Every row gives one point. Before rounding, the points of a table are all equally far from one centre. They may lie mostly on one side of it. Where is the centre, to within rounding?
In the rows, 128 means zero.

Points, 5 rows:
[[101  59]
 [106  55]
 [102 130]
 [ 90  71]
 [169 113]]
Centre: [129  94]

Points:
[[164 105 136 188 144 140 119 169 145 167 188]
 [150 201 126 142 164 130 120 175 191 191 189]
 [188 129 127 113 157  87 102 152 114 169 178]
 [146 153 139 115 155 157 126 172 219 133 170]
 [160 134 145 177 136 155 198 207 103 171 135]
 [181 195 123 152 150 126 121 153 188 127 198]
 [207 173  75 149 160 110  85 168 164 182 139]
 [198 163 126 164 102 153 132 104 141 139 149]
 [249 148 119 123 146 151 134 223 115 172 120]
 [203  96 136 150 160 121 127 164 170 148 170]
 [179 136 104 161 168 191 117 176 163 158 205]
 [176 153  86 130 124 126 111 133 112 175 201]
 [203 127  69 139 140 164  94 153 154 181 168]
 [148 168  78 135 199  96 135 177 167 185 155]
 [188 202 128 127 145 158  78 167 155 116 193]
 [123 193 136  79 134 173 126 179 153 162 192]
 [159 160  60 140 201 143 152 167 102 181 167]
 [197 124 106 157 154 167 134 132 191 133 119]]
Centre: [166 164 119 132 144 147 133 181 134 151 138]

Points, 27 rows:
[[ 99  91 138 174 168  93  76 130  94 172 162  69 131 145 112  99 163  49
  119 198  86 148 128 162]
 [ 94 103 188 148 152 181  86 138 154 152 134 185  55 166 124 140 129 133
  155 172  89 164 154 206]
 [ 89  60 218 206 122 214 123  82 123 145 126 158 106 145 141 116 154  96
  159 185  95 139 145 186]
 [119 105 133 185 168 151  99 119 143 150 115 115  91 166  94 100 171  88
  102 159  71 195  88 112]
 [113  84 204 145 152 119  53 152  94 108 100  88  80 140 164 130 145  98
  182 196 112 127 103 130]
 [ 58  51 130 137 129 183 104 113 185 193 109 127 117 118  92 134 132  98
   95 166 119  53 114 160]
 [139  67 199 155 132 193  45 131 168 163 154 149 109 163  89 100 126  75
  125 185  77 132 126 244]
 [105  66 132 128 177 127 129 116 185 214 150 164 104 110 119  65 104  81
  153 211 113 130  86 147]
 [ 52 113 205 172 117 161  68 136 130 138 171  63 171 103  71 137 131  74
  103 162  74 141 118 193]
 [ 54 107 188 120 141 169  85  95 143  50 120 132 117 111  93 121 153 133
  145 207  83 136 136 158]
 [120  99 205  72 159 151 109 139 146 167 116 125 122  79  60  88 136  70
   63 186 140 172 122 122]
 [ 80  77 166 122 151 153 116 149 160 134  97 117  64 158 156 158 158  70
  148 169  96 160  46 158]
 [103  97 162 175 120 213 137 156 132 206 102 112 105 175 102 124 132   7
  127 189 121 122 142 182]
 [ 64 103 166 139 148 163  97 101 171 178  98 122 109 180  77 110 129  99
  136 201  89 184  60 143]
 [ 76 129 181 163 174 197  43 126 138 170 126 125  96 170 116 148  73 129
  149 171 104 105  95 160]
 [ 85  90 189 134 138 217 146 125 110 153 101 153  84 163 155 138 101 139
  136 144  73 141  81 225]
 [ 49  64 122 148 112 216 127 124 146 153  86 121 100 103  80 113 122  50
  127 205  80 116 133 149]
 [125  95 174 150 122 153  94  90 163 136 174 108  20 143 154 123  95  86
  112 165  77 115 118 184]
 [ 94  59 191 192 169 146 101 129 122 144 117  76  80 213 112 107 126 121
  146 177  92 162  98 156]
 [110  61 171 156 146 183 136 100 133 128 153 166 118 139  81 117 141 134
  197 191 128 137 129 115]
 [114  45 199 138 143 127  82 178 131 147 127 149 101 174 157 159 152  83
  127 170 107 123 158 136]
 [ 60 102 156 146 141 143 115 150 132 132 182 142 133 161  42  50 116 116
   93 159  95 154 118 148]
 [ 77  72 119 134 132 153 143 106 140 169  94 115  87 190 113 147 110 119
  150 162 107  64 129 179]
 [ 94 103 176 155 173 153  72 176 140 106 163  93 108 129 137 125 186  83
  170 198  82  92  96 122]
 [ 90 139 217 122 174 166  93 156 140 183 111  93 118 124  88  98 175 102
  160 175  60 104  68 143]
 [126  66 224 166 101 174  63  83 128 158 101  70 126 138 126 138 144 133
  154 228  69 155 109 186]
 [ 97 115 219 152 189 112  86 147 145 179 106 112  97 129  73 140 130  90
  155 232 108 152 112 183]]
Centre: [121 111 157 143 131 168 114 143 153 141 117  98 139 115 143  89 121 111
 125 170 130 141 126 181]

Points:
[[115 172 152 143 132 124 156 121  89 121 125 185 160 130  55 163 116 138
   29 131 133  36  56 155]
 [124 163 116 168 133 188 114  94 124 116 157 141 134  88 128 147 108 173
   64  73 128  22 122 144]
 [ 56 209 148 195 162 177 160 130 111  88 113 137 143  98 100 155 124 175
   43 155 106  64 109 135]
 [ 49 174 155 152 178 133 120  79  93  86 113 155 106 110  44 132 100 153
   77 102 113  49  70 113]
 [ 53 129 159 142 185 115 160 122  91 108 131 140 147 162 107 145  64 144
   52 105 123  30 119 146]
 [ 98 135 168  89 188 104 143 121  25 137 173 133 135 143 130 152 158 142
  114  84 173  52 129 101]
 [ 95 119 156 124 119 126 141  88 121  90  77  93 134 108  63 125 132 180
   60  82  78  69  79 158]
 [112 181 168  94 147 149 176  89 122  76 155 164 123 144 110 119  83 145
   95 130 187 125  74 180]
 [ 71 122 213 120 189 123 134 177  56  65 106 134 127 168 111 157 150 164
   81 116 125  84  44 176]
 [ 86 184 177 170 131 164 198  90  87  79  95 167 103 114 121 133  93 168
   98  95  96  56  61 172]
 [121 170 180 153 124 200 194 107  70 123 148 156 125 123  94 112  84 127
   31  76 117 105 138 159]
 [ 35 236 149 151 165 209 116 158  58 171 128 179 118 119 135 145 115 139
   68 116 106  56  69  82]
 [134 177 136 151 151 160 172 128  90  87 149 182 135  92 138 150 112 194
   88 101  85  47  78 166]
 [131 175 196 165 160 184 170  85 116 110 103 126 146 144 154 148 147 169
   67 126  75  30  85 111]
 [ 91 167 108 132 150 159 181 122  47  78 109 164 114 185  98 158 176 158
   35 123 187  81  84 107]
 [103 170 184 155 129 149 149 147  98 104 127 154 159  97  85 163  79 139
  105  77 120  44  23 191]
 [ 62 207 116 155 151 168 140 139  78 103 148 176 115 155  91 133 111 159
   25 114 183  46 102 175]
 [ 54 191 172 122 128  95 179 123  80 131 109 161 102  80  78 123 140 146
   65  90 122  26  87 169]
 [ 98 168 108 167 218 162 191 151  86  90 139 152 131 124 118 159  89 186
   92  85 173  95  76 160]
 [ 66 129 206 163 212 160  92 117  67  84  70 115 147 146 117 114 133 175
   80 110 122  85  82 172]
 [ 92 180 103 102 176 173 144 124  95 118  91 101 129 105 118 137  72 133
   24 158  68  72  35 145]
 [ 81 178 143 186 185 201 148 119  57 139 127 190 157 134 154 129  97  95
   54 108 128  91  94 151]
 [ 80 149 163 155  98 185 124 144  99  72 163 144 137 136 167 165 113  77
   85 102 112  71  65 173]
 [ 83 198 180 187 190 194 150 170  95 111 128 167 111 127  66 115  67 148
  116 108 130  54 133 174]
 [ 70 196 145 124 184 128 154  95 111 129 121 170 148 112 159 146 170 132
   41  92 113  90 111 170]
 [ 89 104 218 151 127 164 118 139 137 114 163 143 140 129 111 173  97 140
   24 140 109  62  78 144]
 [ 91 187 149 184 204 183 140 111  61  87 117 145 106 154 100 172 136 127
   71 140  87  59  27 162]
 [ 77 150 194 184 128 171 154 177  86  90 112 159  78 138  93 113  62 146
   63 125 141  20  88 149]
 [ 97 150 190 149 183 197  84 149  79 136  48 184 143 160 117  94 108 189
   92  95 138  37  68 160]
 [ 62 138 185 137 154 170 132 127  33 166 120 145  15 109 120 117  74 208
   75 106 144  56  91 134]
 [117 213 159 130 176 150 127 100 103  96 177 128 123 136 133 107 152 176
  117 121 201  64 100 178]]
Centre: [ 91 150 154 106 145 192 142 142  87 145 109 121 110 129 106 148 132 145
 102 121 139  82  90 138]

Points:
[[157 119 101 105  65 138 182 116 137 177 142  97 101 156 162  34 155 120
  174 146  84 164  96  64]
 [151 148  96 126 130 160 191 103 133 164 148  52  94 162 149  73 129 188
  149 153 129 120  95  68]
 [139  98 137 111  57 165 186 137 139 221 158  91 143 151 157  79 141 192
  179 123 122 137  79  55]
 [176 159 140  97  67 150 170 127 121 157 167  73  69 130 119  80 180 163
  120 119 146 147 119  73]
 [136 152 121  87  46  99 172  95 105 169 135 101 139 167  66 106 125 141
  151 176  94 146  72  93]
 [108 135 157 128  82 158 203 119 123 182 146  55 104 169 143  92 161 100
  161 128 144 131  67  59]
 [163 167 105 129  60 176 185 110 103 191 133  62  93 154 125 109 125 132
  160 127 120 153  68  81]
 [141 152 135  93  82 174 175 111  93 184 154  75 122 156 166  68 116 144
  138 182 163 153  68  49]
 [115 131  98  75  61 132 182 121 113 164 118  14 123 212 160  91  90 108
  129 122 139 173  97 115]
 [ 93 146 121  73  63 152 154 140 129 196 149  84  55 138 133 117 134 148
  172 143 176 108  85 138]
 [145 164 193 101  78 134 191 144  88 142 121  84  90 168 180  58 144 135
  131 185 102 159  74  94]
 [105 118 128 100   8 139 172 144  98 199 156  46 122 163 143  52  79 118
  150 116 157 146  89  78]
 [185 103 137 109  31 136 190 151 108 137 176  52  97 159 162  89 137 159
  137 175 130 140  92  56]
 [156 128 122  99  56 164 193 145 110 184 182 110 108 151 180  95 124 145
  153 202 131 168  58  68]
 [145 128 120 129  68 131 208 142 113 218 152 105  83 141 158  85  96 156
  118  92 160 144  92  70]
 [146 165 164 118  43 143 188 159 122 156 115  63  77 129 113  64 148 173
  172 134 132 139  94  78]
 [185 170 153 129  29 147 195 120 129 166 122  63 135 212 159 133 144 122
  147 159 143 133 121  76]
 [154 136 116 146  27 160 181 160 172 169 150  57  91 121 156  87 147 131
  131 124 125 170  61  62]
 [134 113 101  97   7 178 185 124 120 175 107  53  78 147 129  80 160 153
  154 150 126 178 108 136]
 [110 149 144 122  52 132 211 141 117 209 200  65  81 192 154 117 132 151
  116 121  97 128  79  82]
 [153 195 104 100  38 156 186 160  97 147 141  67 124 152 149  81 135 142
  131 103 140 130  96  62]
 [161 152 152 156  41 179 183 112 139 202 166  36 114 194 152  34 164 115
  127 142 139 147  84 119]
 [175 171 165 111  74 155 195 147 111 162  93  83 104 168 142  50 127 137
  159 145 120 129  77  77]
 [142 169 105 121  69 139 179 117 112 194 187  85 103 143 141  44 119 164
  145 152 126 111  44  82]
 [183 147 133 115  73 132 195 146 111 145 139  60 148 169 184  36 127 160
  142 102 182 119 123  91]
 [ 89 149 100 141  42 115 201  95 119 149 131  76  94 167 159  97 164 172
  121 150 117 164  57  75]
 [142 145 112 110  42 173 237 156  96 165 157  74 124 162 133  78 120 189
  138 115 106 159 131  76]
 [135 142  98 130  47 152 182 125  82 144 168  77 107 155 165 112 114 161
  176  69 159 149  79 139]
 [122 130 125 112  43 143 178 134  98 237 152  86  90 134 174  43 121 142
  138 148 154 115 124  68]
 [137 123 106 113  24 141 161  86  99 158 148  33 125 175 152  76 101 131
  118 120 168 131  68  77]
 [153 177 134  95  69 148 136 113 117 212 167  48 103 155 110  81  94 144
  115 163 151 134  78  65]]
Centre: [119 126 137 135  72 137 144 146 140 158 150  95 137 164 145  91 122 147
 122 150 127 146 119 132]

Points:
[[140 137 112 116 117 178 133 143 174 172 173 131 146 165 109  61 196 117
  162  83 153  37 117 105]
 [ 97 166 123 160 123 170  93 145 183 145 125 162 122 111  67  73 201 145
  104  64 162  73 139 102]
 [153 111 113 126 129 174 137 141 212 201 176 162 127 127  60  61 198 104
  145  57 150  63 156  80]
 [157 125  96 165 133 131 151 139 172 123 192 134 151 158 113  51 178  94
  123  53 156  42 134  95]
 [140 173 103 143 180 158 111 191 177 188 143 107 143 137  92  73 219  50
  130  85 178  68 137  55]
 [116 138 105 152 152 168 142 182 159 175 122 153 136 106 107  90 234  92
  127  37 215  44 141 125]
 [128 170  53 166 124 160 158 172 182 167 177 157 113 123  91  74 209 124
   96 108 164  82 149  57]
 [173 122 110 152 127 180 162 147 191 176 166 132 131 160  81  53 195  57
  201  75 163  65 123 112]
 [155 126 104 136 131 169 145 130 207 164 140 111  91 146  79 102 162  87
  141  34 116  48 146  70]
 [176 187 106 138 140 102 159 133 171 131 153 129 108 128 110  82 211  88
  109  65 152  86  95  75]
 [198 151 119 114 111 146 153 119 159 194 171 120 128 121 116  77 219 144
  124  92 129  74 161  84]
 [139 100 131 145 104 128 161 223 155 185 185 161 109  88  71  70 208 134
  173 102 156 121 150  44]
 [177 157 125 172 120 161 147 172 155 129 141 107 152 138  93  63 190  98
  143  75 137  49 119  72]
 [146 147  66 121 120 135 155 151 147 161 150 137 108 160  70  85 223 121
  188  64 134  66 167  52]
 [127 166 154 130 117 145 123 169 124 243 168 106 141 190  83  92 200  73
  157  33 167 132 151 110]
 [152 139  95 175 129 134  89 156 174 159 125 158 147 132  93  95 208 110
  164 111 163  90  94  97]
 [162 156  90 108 159 220 114 162 148 138 139 167 107 117 102  29 195  46
  153 108 154  67 186  91]
 [178 144 125 196 160 119 161 155 210 202 143 109 134 159  72  70 128 120
  125  73 116  77 169 119]
 [129 136 117 186 135 182 100 130 169 152 132 182 108  88 124  87 198  56
  112  31 150  81 139  87]
 [158 131 133 195 119 152 150 167 195 181 117 124 144 126  95 100 204  57
  113  81 156  85 198  75]
 [120 152  72 185 131 183 150 144 178 172 157 136 112 127  77  65 198 146
  151  57 177  65 136  51]
 [140 101 167 175 143 147 170 119 161 167 179 149 130 167 124  59 208 127
  115 104 133  94 136 161]
 [165 125 107 145 114 159 145 168 167 161 174 149 135 139  72  86 192  65
  124  62 184  46 143  58]
 [128 166  98 127 182 175 167 131 209 171 190 117 158 137  99  92 235 147
  150  68 152  90 157 128]
 [122 152  57 167 157 172 119 189 206 180 163  96 161 134  80  40 204 111
  152  53 158 143 122  94]
 [123 160 117 123 132 144 172 124 157 162 193 176 142 156  96  63 226  68
  102  68 171  81 121 113]
 [158  78 146 144 158 126 149 161 179 156 168  76 134 133 103 101 183 117
  152  58 118  68 131  55]
 [163 110 122 156 143 115 142 153 175 182 142 193 151 125 103  66 239 125
  144  91 145 103 198 101]
 [145 107 106 138 131 148 168 128 195 203 155 140 114 153  56 109 189  91
  100  81 199  79 189  77]
 [134 171 115 139 145 172 114 155 162 213 152 126 104 156  83 104 244 109
  120  94 138  54 121 133]]
Centre: [117 143 112 142 159 138 143 158 131 167 166 113  93  97  98  78 156  90
 154  86 155 122 169 130]

Points (30 x 24):
[[ 90 136 113 136 133 125 156 133  91 163 160  78 113  72 176 176  82 137
  157  92 147 214  52  90]
 [ 76 130 131 123  90 106 123 137 147 215 122  84  97  87 170 153  85 132
  151 110 197 216  79 125]
 [ 82 154 136 169 112 113 135 145  76 195 146  57 103  67 136 190  77 129
  199 146 156 208  95 128]
 [ 46 146 104 128  74 113 135 136  89 178 137  80  90  54 138 183  84 119
  177 127 161 197  55 112]
 [110 169 158 131 146 152 168 157  65 166 114  96 118  38 121 166  99 145
  159 109 144 238 116  96]
 [ 74 174  96 144 110 123 156 168 127 184 143  93 103  63 133 143  97 137
  180 124 110 223 128  72]
 [102 170 134 123 115 144 134 160 123 190 146  81  79  90 173 159 109  85
  157 111 187 218  84 142]
 [124 152 122 128  77 140 144 158  71 221 132 121  89  70 139 172  96 169
  192 117 122 233 108 143]
 [ 57 145 134 154 152 102 127 150 111 183 103  93 113  49 110 140 104  94
  150 142 157 213  91  68]
 [104 143 160 169 127 141 154 146  89 135 119  61 119  28 171 159  92 132
  165 137 138 214  75 132]
 [ 94 164 140 122 102 163 143 133  55 163 155  65 104  59 177 189  87 167
  173 134 154 199  70 139]
 [ 95 186 125 137  98 119 191 180  94 173 112 105 127  75 159 152 100 114
  195 170 176 208  76 114]
 [ 98 172 122 136 124 179 148 171  80 194 117  83 103  49 150 147 116 115
  178  98 154 223  89  93]
 [ 90 142 132 133  97 172 135 145 110 240 122  80  88  29 158 141  84 161
  166 110 169 200  88  88]
 [ 77 159 138 111 140 120 135 164  89 198 120 116 116  88 136 203 112 129
  184 106 169 220 106  85]
 [106 175 129 135 111 142 158 144  77 170 162  96 103  69 188 173 108 143
  188 125 195 228  74 106]
 [ 66 141 146 148  85 150 135 148  46 172 154  80 114  22 160 125  89 104
  132 156 174 204  76  89]
 [ 68 176 145 149 111 128 141 165  99 191 156  90 108  77 176 177  60 141
  161 114 170 219  61 111]
 [108 163 102 135  98 144 127 131  67 223  97  90 131 102 145 137  40 102
  209 134 171 230 124 120]
 [ 77 185 135 140  94 124 133 139 103 224 126  78 138  85 127 184 110 159
  184  99 167 200  80 112]
 [ 87 171 162 146 104 132 127 121  77 199  69  99  73  47 152 171 129 138
  201 113 144 201  96 114]
 [ 84 159 113 150 124 140 123 157  72 178 141  52  99  62 159 174 121 128
  170 171 159 214 100  76]
 [ 83 193 116 121 100 103 167 140 100 162 165  86 135  85 145 166  79 130
  184 156 151 221  57 119]
 [ 98 156 173 155 157 155 144 176  60 189 125  80 110  53 155 143 101 133
  170 124 137 210  85 102]
 [ 91 177 132 125 117 166 135 137  64 164 161  77 111  68 147 152 117 163
  175 122 195 235  98 100]
 [ 98 165 139  95  87 152 134 176 103 167 137  88  90  72 177 125  90  96
  150  93 162 232  76  90]
 [ 56 149 137 147 123 131 118 176  71 190 138  96 100  60 182 170  96 126
  193 136 172 194  88  70]
 [ 89 160 123 134  90 139 110 154  77 201 146 102 101  79 133 182 126 122
  182 109 150 242  78  72]
 [ 87 154 131 136  64 125 122 133  68 183 168 101  47  74 175 173 131 135
  173 148 167 203  75  76]
 [ 67 180 147 143 121 153 154 151  84 169 127 122  83  62 168 159  87 174
  197 131 174 220  74 135]]
Centre: [125 154 134 139  96 143 120 116 100 162 124 134 112  87 137 141  78 129
 145 143 151 159 109 102]

Points (29 x 24):
[[137 117 150 161  33  78 145 142 119 119  97 138 173 126 101 118 184 144
  167 100 168 121  96 148]
 [137 157 164 173  27 112 120 105 116 125  86 141 174 131 117  88 174 114
  155 118 142 139 133 146]
 [112 164 155 139  61  86 126 163 109 124  99 118 166 154  85  83 182 135
  161 141 159 156  86 188]
 [115 131 148 162  40 100 147 155 113 119  92 156 193 136  99  98 187 125
  131 105 170 128  91 150]
 [139 130 173 148  48  93 136 140 122 136  92 125 181 143 111  92 209 100
  153 120 148 128 101 155]
 [125 145 132 145  18  93 117 136 107 145 106 144 154 155 136 123 200 135
  128 140 155 122 109 142]
 [115 135 165 158  29  62 111 153 152 110  96 117 182 160  80  94 188 122
  140 130 145 130 112 127]
 [121 176 156 166  40  92 109 128 130 117  93 120 170 150  76  88 162 134
  158 105 158 126  84 135]
 [126 144 165 133  19  80 125 157 123 131  91 143 167 157 103  83 183 126
  153 136 167 113  99 148]
 [117 139 140 106  35 100 116 136 133 108  91 119 175 166  78  83 170 121
  151 113 166 115 114 163]
 [119 140 108 167  21  98 140 167 129 112 100 131 169 157 102 136 194 115
  135 125 162 160  87 159]
 [135 124 153 175  35 105 122 134 152 130  55 135 176 173  93  89 196 114
  119 129 185 142 113 140]
 [100 147 120 168  55  91 137 161 124  99  88 122 166 149  94  74 219 137
  144 136 188 135  99 140]
 [138 146 144 138  34  96 125 121 120 118 108 110 161 141  81  96 179 107
  179 157 163 111 133 132]
 [ 98 157 127 158  57  67 139 134 116 141  72 140 136 141  89  89 181 146
  141 116 197 100 113 136]
 [116 130 155 159  34  70 122 121 135 131  96 131 155 172  86  90 211 110
  127 116 156 109 111 140]
 [128 145 163 156  26  77 118 142 124 136 107 142 172 136 105 104 206 115
  147 144 180 121 102 146]
 [138 165 143 147  40  80 123 143 147 131 115 162 176 144  53  89 189 109
  141 106 164 157 141 163]
 [134 144 172 170  23  99 125 147 117 123  92 145 174 157 107 110 193 100
  147 120 160 125 101 145]
 [160 139 134 172  38 113 139 134 129 129  95 154 188 145  88 112 196 140
  138 123 155 143  91 153]
 [149 138 160 166  31  88 136 146 133 154  97 117 156 144  75  74 213 107
  150 111 167 138 104 138]
 [120 135 177 168  38  92 113 121 123 136 107 144 181 143  64 103 178 152
  111 126 153 167 122 119]
 [135 145 179 177  35 109 147 119 138 118  76 106 170 176  86 103 201 110
  146 122 177 132 114 157]
 [133 121 159 158  35  86 150 126 134 150 119 151 172 142  96  71 179 116
  143 153 151 119  90 144]
 [126 171 162 145   7  95 146 149 115 141 102 123 148 155  92  97 186 118
  143 121 149 113 100 144]
 [143 156 141 181 104 104 126 136 129 117 115 134 193 151 101 135 193 145
  149 124 155 126  89 133]
 [112 137 175 161  29  91 154 124 145  98 108 141 168 122  79  84 190 106
  124 132 169 104 127 149]
 [134 142 145 166  47 107  95 162 150 135  90 137 191 154  99 106 202 142
  151 156 138 149 114 123]
 [122 160 176 132  54 101 113 167 125 121  77 125 131 161  80 130 183 117
  141 136 140 146  76 171]]
Centre: [119 139 147 153  75 111 139 147 158 127 116 125 127 146 109 105 160 133
 134 123 167 152 131 143]

Points (29 x 24):
[[175 117  58 113 145 107 158 118 114 102 111 135 166 194  35 187 135 112
  120 150 104  71  68 167]
 [192 116  49 116 134 150 133 105 133  85  77 133 137 176  43 175 119  76
  132 133 123 100  33 188]
 [162 170  66 103 132 176 133  59 151  90 104 111 169 187  36 164 163 115
  131 136 125  66  70 167]
 [182 154  76 172 172 152 102 110 150  70  94 158 186 182  38 164 116  72
  147 142 110  96  88 154]
 [169 100  82  85 131 156 114 104 174  83  90 104 188 141  35 168 138 115
  157 141  66  44  95 163]
 [176 163 118 129  99 198 121  78 119  52  84 107 144 164  31 166  90  80
  171 164 120 107  57 144]
 [181 181 103 105 129 154 138  92  95  98  39 126 196 168  52 158 160 110
  157 177 124 107 114 169]
 [196 120  76  94 124 176 170  89 105  96  96 116 178 173  27 162 144 102
  154 123 121  80 103 202]
 [167 141  55 115 114 159  93 139 154  46  94 130 132 198  63 159 106 117
  139 124 148  90  63 189]
 [137 161  87 121 113 226  81 106 117  42 104 118 129 178  78 166 119 126
  115 115 123  80  86 159]
 [170 142  95 108 120 204 113  51 105 115  92 106 142 143  46 151 131  70
  145 169 116 115  89 210]
 [167  70  78 118 131 186 126 121 104  76  74 107 159 186  73 145 132  63
   90 116 126  98  40 162]
 [169 137  52  75  88 148 140  60 101 104  95 120 192 156  51 123 121 140
  133 111 120  67  92 172]
 [208 119  62  87 122 165 153  85 116  87  74 132 166 152  45 101 138 101
  140 164  85 102  73 185]
 [196 152 118 109 107 179  94 127 132  36 141 119 126 162 103 110 135 136
  134 112  79 102  62 186]
 [158 108  87 113 121 199 133 105 164  56  42  94 164 160  69 167  71 103
  133 161 114  86  59 129]
 [166  97  84 104 103 128 110 109  98  68  72 106 162 152  30 186 150 116
  129 106  86  62 120 178]
 [179 112  44 107 150 124 123 113 157  75 115 142 136 143  39 204 111  78
  106 130 116 101  67 166]
 [168 141  42  90 142 149 128 113 146  73  68 109 143 132  73 169 108  96
  134 118 143  98  82 205]
 [139 128  91 126  93 191 158  73 141  78  90 132 167 176  51 164 129  36
  157 124  89  88  58 209]
 [192 133  66 103  72 137 153 127 139  60  69 155 161 141  97 148 107  67
  116 173  70  61  90 119]
 [182 159 123 164  76 244 121  70 156  86 107 144 130 162  19 162 126  86
  183 137 136 116  72 170]
 [177 158  53 109 123 217 150  58 129  78 113 115 137 176  70 172  97 104
  145 127 109  99  64 160]
 [184 124  77 140  89 195 146  84 148  74  80  95 170 168  39 177 114  69
  151 126 167 106  63 185]
 [197 120 113  95 119 209  99  86 145  75 130 167 150 169  61 171 110  55
  132  69 152 117  62 167]
 [215 145 114 111 117 155 116  48 121  67 117 124 176 146  52 167 129  86
  106 137 117 115 102 191]
 [188 144  99 105  92 188 140 107 154  51  97 124 140 107  43 130 169 120
  145 149 110  75  30 176]
 [156 131 101 122 152 202 152  82 122  52  85 125 150 166  71 141 164 116
  144 115 179 102  96 198]
 [194  91 103 137 138 159 121 100 127  55 109 121 117 125  44 152 139  88
  146 125 159  64  80 184]]
Centre: [138 122 120 127  92 155 135 125 154 131 104 140 142 150  78 140 138 109
 142 118 112 136 103 123]

Points:
[[ 99  64  88 112 189 102 127  97 143 187  83 170  92 112 182  91  77 181
  143 137 120  69 189 192]
 [114  99 125  82 163 102 206 123 133 180  50 136 145 110 172  53  80 168
  184 151 105  78 158 150]
 [113 117 136  85 143 119 152 134 177 191  65  86 136 147 106 101  66 135
  147 167 173  87 150 223]
 [150  78 155  98 162 141 123  88 135 124  53 185 115 103  77 109  69 163
  144 175 130  56  98 181]
 [108  99 143 112 130 114 120 105 164 174  30 125 103 118 171  89 103 217
  117 145 107  45 137 184]
 [111  93 140  91 132 109 157 119 141 199  58 136 142 174 125  98  31 173
  162 104 149  49 171 145]
 [115  77 160  98 158  98 101 102 101 144  84 109  86 182 130 115  42 195
  118 181 140  58 140 191]
 [130  79 176  38 142 113 123 123 127 196  53 139 152 139 120 101  78 174
  149 186 153 104 138 172]
 [117 121 190  74 174 138 188 142 170 133  62  94 123 126 153 116  44 158
  146 137 102  63 161 184]
 [ 95  78 163  93 147  84 140 104 149 182  50 182 142 128 131  92  56 193
  132 158 150  87 107 227]
 [ 89 124 162 110 169 129 173 122 153 211  72 175 146 113 128  90  31 140
  147 160 110  83 113 201]
 [ 98  99 168  82 170 118 132 138 154 164  54 193  65 159 152  94  87 177
  131 194 115  69 135 200]
 [118  62 156  88 107 121 168 100 172 171  46 149 138 168 164  85  47 145
  137 160 119  65 138 161]
 [133  69 157  97 150 114 154 109 177 162  79 168 157 160 137  99  67 151
  143 214 140  71 110 186]
 [ 83  74 156  91 180  90 145 104 138 161 136 147 112 154 137  76  53 221
  104 178 133  88 135 201]
 [125  54 189 150 157 114 126 115 174 198  70 157  70 102 190 111  80 213
  136 129 145  78 144 161]
 [ 78  64 149  93 170 122 114 151 188 161  84 145 102 105 160 139  36 200
  102 155 158  99 125 221]
 [129 113 108  50 181 126 136 100 137 184  66 145  70 121 162 117  74 146
  126 182 146 102 205 195]
 [150  70 124  86 148 161 174 129 139 140  53 125 154 111 145  48  61 153
  124 170 128  80 127 195]
 [ 86  88 150 118 149  78 162 128 129 148  22 128 106 135 156 114  59 183
   98 205 138 104 133 187]
 [124  94 197  60 130 104 141 131 174 149  31 138 151 134 165 100  41 203
  168 166 142 136 104 175]
 [118 107 157  74 166 141 151 190 134 135  94 124 108 109 126  89  19 194
  162 158 141  31 146 213]
 [135 140 197 105 109  71 146 122 196 176  95 139 122 106 147 100  88 196
  202 135 110  56 137 195]
 [118  67 103  82 140 144 163 159 107 173  53 154 117 139 105  99  54 142
  149 199 126  81 167 198]
 [ 73  43 173 110 137 116 132 112 206 138 101 172 132 133 128  87  63 158
  112 122 159 106 177 181]
 [114  71 174 121 163 118 147  90 146 200 101 129 133 125 164 140  53 173
  146 103 135  24 151 176]
 [110  84 142  82 151  94 177 166 184 147  54 105 102 124 167 145  49 182
  165 192 170  52 137 188]]
Centre: [108 116 135 116 128 135 142 118 131 135 107 143  98 117 150 115  75 173
 173 143 153 114 134 163]
